Each wall is flat, endless, passes through zero and stands at right angles to its row. A trip goes straight from one point to another. List the walls that it crosses, first one first.

Walls:
(1): 40 56
(2): -51 41
(3): -6 29
(4): 11 -31
(5): 48 24
(6): 4 -28
Trips:
38 -14 to 54 -50 -> 1
18 12 to -35 -15 -> 2, 5, 1, 6, 3, 4
95 15 to -9 56 -> 3, 4, 2
-8 24 to 73 -25 -> 2, 4, 3, 6

Walls:
(1): -19 10 -8 60 -60 -7 41 -41
(2): 15 -80 -2 26 -6 23 -7 59
(3): -14 72 -18 41 -10 16 82 -27
(4): 17 -7 -29 -37 19 38 78 2
(5): 33 -11 -5 -70 -43 32 -22 44
Trips:
-4 16 25 21 34 3 -52 -29 to 18 -28 -11 -68 11 -32 2 16 -> 5, 4, 2
-16 -14 -51 56 29 18 -17 0 to -50 -90 27 0 -2 -35 -2 -21 -> 3
-95 -15 -5 3 -40 -25 -60 -36 to 0 38 -2 5 28 -16 43 8 -> 3, 4
-15 5 -15 -37 53 -18 -36 7 to -40 -45 -28 30 -42 -75 44 20 -> 5, 2, 1, 3
88 -70 1 -41 -30 47 -16 -21 to 15 -43 20 -14 -75 35 -56 31 -> 4

Walls:
(1): 17 17 36 -2 2 -7 53 5 27 14 -7 26
(2): 26 1 -22 2 -15 -5 -7 10 30 -5 -12 -58
(3): -32 49 -16 10 -17 5 22 -17 -10 11 4 -13
(4): 13 18 59 54 -8 7 19 -20 33 -22 37 -12
(5): 20 5 27 5 42 18 -1 35 -27 36 35 -43
(6): -22 8 -12 -25 -22 10 -16 26 37 -10 -18 -10
(7): -5 -4 -16 9 32 -3 -3 -5 -5 -23 5 -17
Trips:
-54 10 1 22 26 -36 -3 -15 -27 17 18 29 to 17 -28 15 17 15 4 -41 27 -11 22 -22 -15 -> 5, 3, 2
5 25 20 -33 -19 -4 42 -3 -43 21 -11 3 to -1 -22 39 13 -10 9 5 -6 9 -11 9 27 -> 4, 5, 3
-8 -9 33 2 17 23 2 -4 37 -10 68 2 to -9 -27 9 -2 -14 14 23 16 -11 -41 -9 15 -> 6, 5
-16 20 37 61 15 -12 6 -34 17 42 19 -1 to -36 -23 34 -10 14 -1 -13 -9 -8 -3 11 41 -> 3, 5
-37 -5 -29 1 3 38 25 1 16 44 -13 4 to -17 -1 -12 -10 -3 -5 1 -16 0 -6 2 -11 -> 1, 7, 2

Walls:
(1): 0 -6 23 -7 -21 6 -48 15 47 -7 -22 -47 -2 -24 -67 29 81 5 46 40 -19 3 -20 -20
(2): 27 -3 -23 -1 -14 -3 6 25 -12 0 12 -24 -8 -44 11 -23 -4 -13 30 -38 -17 28 34 15
(3): 27 -17 -12 26 20 -17 11 19 34 -24 33 -32 -35 -82 9 27 38 -22 24 -34 4 -3 -8 -24
(4): 30 -2 -25 -21 -2 -22 4 -21 -12 46 -15 -9 52 -32 -24 4 -15 4 4 67 18 15 -48 -5
(5): 24 7 -27 21 -15 11 -12 29 17 4 -46 -29 -8 35 -32 -7 -10 4 -16 -11 6 19 7 17
(6): 21 -18 -28 -18 6 -6 8 -14 -28 2 -27 -19 -24 -15 10 24 18 -2 -2 24 42 28 -17 -19
(7): -22 2 -7 2 6 -20 -19 2 -27 -10 23 7 -26 6 -24 1 4 -12 24 26 -22 12 -28 20
(8): 4 5 -36 22 5 44 26 8 -4 12 -40 21 -1 -49 -39 3 -2 9 -3 -36 22 28 -16 12
(9): 1 -59 -14 6 95 -2 9 -27 -19 -13 2 -13 -10 -53 -8 10 -16 4 6 -5 -16 -1 -25 1
Trips:
21 -43 -13 -10 8 12 21 1 -4 -17 -39 -26 12 25 13 39 3 14 -10 24 4 34 26 -5 to 17 -1 -29 25 -5 -28 -31 -8 31 12 13 -2 -15 -20 9 11 -23 1 -25 -39 -20 -6 8 7 -> 2, 3, 1, 4, 6
-49 -32 9 41 45 1 0 -12 -14 -22 20 -9 -27 -2 -3 -4 -8 -19 -28 -19 18 -6 -11 47 to -11 -31 39 8 8 -45 4 -3 -14 -2 23 -14 23 -27 15 -14 8 -14 -9 13 -34 -13 -20 -20 -> 8, 4, 1
-22 -3 -8 29 13 22 11 -22 -38 -62 14 -11 14 -13 -54 -39 28 -28 -26 49 19 -28 -4 17 to 2 34 35 19 -3 18 -24 0 -22 -27 19 -2 -9 9 -18 -21 6 6 7 5 15 -30 -24 16 -> 6, 4, 8, 9
-5 5 -22 -12 -2 18 -6 29 11 29 4 -20 -22 40 41 -26 0 -42 -17 -10 11 24 0 -8 to 16 26 -13 -5 -19 8 -18 14 -5 -14 11 7 -14 11 18 29 12 10 -4 -28 -14 18 -29 42 -> 7, 8, 3, 6
-6 21 33 11 -4 -5 -26 -12 35 -15 33 23 -3 3 -6 -27 -27 -16 20 43 2 25 4 14 to -25 0 4 13 -13 -39 2 -4 -45 21 -49 -19 -26 -6 -58 -5 21 -15 -1 -5 49 58 -7 14 -> 5, 6, 8, 2
5 16 -32 7 -22 -27 3 12 30 46 25 19 38 29 25 -32 41 13 -19 -41 38 -17 46 9 to 13 12 -22 17 -6 9 6 12 -16 10 7 7 30 -17 -28 18 -43 -2 28 -22 9 -26 -2 -37 -> 8, 4, 3, 9
41 -27 12 73 8 -6 4 16 27 4 3 -9 14 -42 -30 -59 9 -28 15 -19 14 -23 -44 42 to 39 26 13 -7 -16 2 21 25 -8 41 -2 -5 37 3 2 -2 -5 40 -22 5 10 -3 14 -7 -> 7, 9, 1, 3
